Each row is a point. Each copy is the shape, with its points in the same order, turned, moved and blurred by noise. Some copies are also mirrored. Which?
In the rows, 128 means zero.

Shape (8 x 2):
[[122 175]
 [118  50]
 [139 166]
 [104  45]
 [103 161]
 [115 142]
 [187 136]
 [176 112]]
Copy 1, 8 rows:
[[109 147]
 [210  78]
 [124 150]
 [202  57]
 [110 122]
 [130 120]
 [180 184]
 [189 156]]
Copy 1 is: only turned
Copy 2:
[[156 117]
 [ 29 128]
 [147 136]
 [ 30 113]
 [141 104]
 [123 115]
 [129 191]
 [ 96 177]]
Copy 2 is: mirrored
Copy 3 (8 x 2):
[[183 113]
 [ 67 151]
 [184 133]
 [ 57 142]
 [165 102]
 [151 118]
 [168 191]
 [139 187]]
Copy 3 is: mirrored

Shape (9 x 3):
[[ 61 128 109]
 [112 155 158]
 [133 145 168]
 [156  96 143]
 [150 153 120]
 [152 160  69]
 [ 93 136 170]
 [ 51 143 195]
 [123 146 164]]
Copy 1, 9 rows:
[[179  88 118]
 [147 161 130]
 [126 167 146]
 [ 79 128 137]
 [103 149  94]
 [109 131  51]
 [150 139 162]
 [193 143 193]
 [136 162 143]]
Copy 1 is: mirrored
Copy 2, 9 rows:
[[105 191  93]
 [150 196 155]
 [148 172 175]
 [110 122 166]
 [165 130 136]
 [168 114  88]
 [119 195 151]
 [107 249 153]
 [146 164 162]]
Copy 2 is: only turned
Copy 3, 9 rows:
[[ 72 139 172]
 [147 163 150]
 [163 151 145]
 [165  92 143]
 [139 131 106]
 [ 98 121  75]
 [143 157 179]
 [132 183 220]
 [154 151 152]]
Copy 3 is: only turned
Copy 4, 9 rows:
[[171 121 194]
 [109 123 152]
 [ 99 109 131]
 [145  81 102]
 [135 142 112]
 [174 173 105]
 [113  97 169]
 [ 94  91 214]
 [106 113 142]]
Copy 4 is: mirrored

Shape (10 x 4):
[[108 118 145 114]
 [ 93  91 164 115]
 [181 163 170 191]
 [ 87  75 172  73]
 [177 130 127 175]
 [ 65  58 153 134]
 [179 191 117 185]
 [120 101 121 129]
 [125 165  99 152]
 [106  61  60  55]]
Copy 1:
[[103 110 133 102]
 [ 78  86 145  89]
 [153 148 213 165]
 [ 72  77 135  46]
 [168 114 164 157]
 [ 57  50 134 109]
 [177 176 155 177]
 [117  90 123 120]
 [130 152 107 161]
 [134  52  37  68]]
Copy 1 is: only turned
Copy 2:
[[146  95 127  98]
 [158  65 140 104]
 [129  99  17 130]
 [194  70 173  94]
 [125 123  66 153]
 [140  40 171 126]
 [ 94 145  30 123]
 [136 106 132 128]
 [ 89 136  95 102]
 [157 154 224 133]]
Copy 2 is: mirrored
Copy 3, 10 rows:
[[123 115 155 124]
 [134  89 175 114]
 [181 216 145 153]
 [126  60 170  85]
 [175 169 117 173]
 [139  60 201 143]
 [140 224 111 174]
 [137 106 136 157]
 [ 94 166 133 177]
 [ 92  26  83 139]]
Copy 3 is: only turned

Shape (10 x 6):
[[147 133  61  57 148 154]
 [149  86  63 119  94  97]
 [ 90 137 197 115 131 130]
 [ 69 171  99 153 157 167]
 [110  69 188  67 138 194]
 [161 157 189 169  95  99]
 [137 132 150  59 110 129]
 [170 140 189 133 115 145]
 [118  77 126 138 170  88]
 [111 127 154 159 134 169]]
Copy 1:
[[132 165  59  53 154 149]
 [122  92  64  66  73 138]
 [114 142 187 125 133 102]
 [ 47 179  97 144 138 115]
 [136 118 186 104 182 191]
 [161 146 158 156  51  86]
 [152 150 149  61 128 125]
 [171 157 157 145  97 129]
 [119  68 100 126 136  96]
 [101 147 139 164 117 147]]
Copy 1 is: only turned
Copy 2 (10 x 6):
[[164 163  64 103 146 164]
 [151 147  64 160  97  89]
 [114  74 176 107 126 128]
 [ 60 174 145 116 154 145]
 [130  48 126 134 106 211]
 [156 127 207 138  83  85]
 [168  93 120  88 105 139]
 [166 118 194 132  83 143]
 [138  99 122 186 161 100]
 [ 95 131 171 150 105 152]]
Copy 2 is: only turned
Copy 3 (10 x 6):
[[ 86 117 167  80 157 196]
 [118  86 120  79 112 123]
 [101 180 184 196 118 126]
 [ 64 150  97 188 145 193]
 [126 125 249 188 116 172]
 [170 203 124 162 117  95]
 [110 171 202 113 120 145]
 [173 186 166 160 134 136]
 [101  96 146 158 162  89]
 [133 143 140 198 126 161]]
Copy 3 is: only turned
Copy 4, 10 rows:
[[ 97 108 106  83 155 171]
 [124 104  60 133  78 143]
 [134 131 204 129 106  78]
 [ 70 167 162 180 149 135]
 [179  73 220 115 125 150]
 [178 191 131 131  86  50]
 [135 116 155  69 104 117]
 [193 163 155 117 122  93]
 [125  73 115 172 119  78]
 [149 154 175 172 128 120]]
Copy 4 is: only turned

Shape (12 x 9):
[[148 133  79  99 160 163 115 174  68]
 [179 198 146 113  89 167  78 167  67]
 [ 81  94 117 179 126 107 128 163  99]
 [190 110 158 115  87 153 121  97  75]
 [167 161 133 142  90 102 132 140  60]
 [168 179 129 146 137  89 111 137 123]
 [113 141 131 118 113 100 128 114 198]
 [175  69 180 199 134  79 159  60 162]
 [118 118 130  72 144  89 199 182 184]
 [148 198  56 103  62 117  97  83  83]
 [ 79 189 121 164 138 155 127 123  79]
 [160 110 184  89 188 120  75 114  57]]
Copy 1, 12 rows:
[[164 115 117 131 161 167 110 203 104]
 [183 210 145 125  84 140  95 207  96]
 [111  65 156 138  89 111 146 159  98]
 [211 165 132 119  96 142 112 107  83]
 [196 148 136 122  72 121 156 178 103]
 [185 148 145 151  98 109 150 180 164]
 [121 121 152 112  99 115 134 120 208]
 [198  68 176 176  84  89 165  36 154]
 [131  92 196  72 137 182 185 146 204]
 [161 182  33  98  72 115 135 182 138]
 [102 161 117 186  91 148 157 179 107]
 [192 159 176 155 198  94 131 138  85]]
Copy 1 is: only turned
Copy 2:
[[117 167 125  84 171 181 112 181  91]
 [150 202 195  72  84 176  84 136 107]
 [143 150 105 175 115 114 144 194  69]
 [129 120 131  69  81 137  76 103  73]
 [177 153 154  83  79 128  89 177  86]
 [187 139 188 105 129 111 115 155 123]
 [131 114 144 120 117  72 168 135 166]
 [184  27 116 148  97  64 135 101  85]
 [ 87  68 150  96 116 104 213 207 128]
 [154 211 112  47 112  87  64 161 165]
 [146 161 126 168 106 157  79 198 148]
 [ 87 109 201 127 156 137  50 129  55]]
Copy 2 is: mirrored
Copy 3, 12 rows:
[[141 115  76 153 153 222 117 123  91]
 [171 160 172 162 121 240 134 151 148]
 [ 54 113 110 183 133 125 123 144 114]
 [163 154 148 173  69 158 103  80 144]
 [149 170 156 174  89 166 148 160 100]
 [163 159 138 148 153 128 150 161 147]
 [117 141 126  76 133 106 142 133 198]
 [131 142 161 184 127   7 138  64 165]
 [141  63 116  36 136 105 151 150 116]
 [141 235  84 129  80 192 168 152 153]
 [ 63 189 148 148 159 188 151 120 115]
 [161 152 158 165 166 151  21  89 111]]
Copy 3 is: only turned

Shape:
[[ 76 138 144 134 110 161 106 112 167 132 139]
 [ 89 138 134 117 149  93 143 102 147 137 134]
 [120 141  68 130 129  88 106 138 161 152 113]
 [198 133 149 126  98 133 121 107 165 122 117]
 [101 120 133 126  95 105 122 117 101 112 102]
 [ 83 117  76  96  99 120 138 108 171 117 128]
 [ 90 119 151 120 171 201 116 103 129 121  90]
 [149 120  72 110 151 101 143  99  83 137 137]
 [ 79  61 151 129  99 141 110 131 173 131 128]
 [ 79  83 137  77 130  95 111 154  75 121 126]
 [ 95 136 146 125 140 180 249 109 155 115 129]
 [ 80 123 131 145 153  92 112 106 155 107 128]
 [ 78 129 105 143 130 173 107 129 146 118 137]
 [161  75 147 139 148 132 149 139 151 116 117]
 [ 87  94  47 139 112 142 139 116  71 188 112]]
Copy 1:
[[112 148 176 119 114  81 160 132 122 155 125]
 [106 129 101 129 129  83 137 108 145 179 127]
 [150 147  71 106 136  66 183 127 144 127 117]
 [202 153 134 122 111 137 132  89 127 131 154]
 [110 137 103 124  90  98 109 125 116 115 112]
 [100 126 110  84  98  68 181  96 134 127 147]
 [111  93 177 131 143 119 152 105  84 153  75]
 [137 108  49  77 152 106 120 118  94 143 139]
 [131  99 169 145  75  49 151 129 122 131 138]
 [ 97  65  93 114  96  93 102 167 145 122 110]
 [ 65 113 132 165 122 148 176  72  76 184 183]
 [108 133 121 137 144  51 125 106 148 146 116]
 [101 132 159 111 144  78 169 137 101 125 122]
 [169  87 123 166 131 106 135  99 109 127 157]
 [110 111  58  83 105  67 166 161  35 135 109]]
Copy 1 is: mirrored
Copy 2:
[[118 125 129 133  87 118  67 109 119 133 108]
 [112 121 153 159 111  80 132  93 149 128 108]
 [171  91  92 149 129  92 138  79 113 141 118]
 [193 154 149 106 131 145 142 143 131 140  86]
 [129 116 127 163 113 114 146 130 104  79  91]
 [131  82  97 119  76  98 128  87 143 114  87]
 [ 90 109 158 167 135 183  66  90 141 122  98]
 [129  88 159 130 138 127 197  80 112 114 124]
 [112  90 116 156  72 123  93 156 111 157  70]
 [ 73  66 145 160 146  96 145 138  87 100  81]
 [ 47 170 119 113  93 151 136 105 207 140 123]
 [130 100 144 191 102  89 108 119 141 123 121]
 [113  96 122 141  96 142  81 103 120 124 141]
 [129 111 139 150 139 149 146 164 146 165 102]
 [ 91  78  93 158  94 156 177  51  52 131 117]]
Copy 2 is: only turned
Copy 3 (15 x 11):
[[ 88 138 177 110 142 150 130 152 147 120 152]
 [108 161 132 117 123 106 135 102 132 108 161]
 [135 152 110 137 136 119 105 115 199 143 132]
 [187  94 173 102 143 136 129 123 140 107 120]
 [108 116 139 131 115  86 138 134 142 113  99]
 [110 143 115  94 104 118 128 149 191 124 170]
 [ 75 131 146  75 159 158  91 143  97  98 119]
 [157 130  79 150  84 105 103 117 109 121 136]
 [ 78 100 174  84 148 101 135 149 146 171 171]
 [ 96 149 119 115 113  43 147 159 104 148 106]
 [103 113  83  74 148 175 188 121  86  67 193]
 [ 93 148 146 119 144  83 114 100 148 110 158]
 [ 85 137 133 126 153 144 101 173 139 117 159]
 [153  84 135  91 175  98 121 115 103 132 147]
 [ 88 106  65 162  81 151 108 142 137 174 114]]
Copy 3 is: only turned
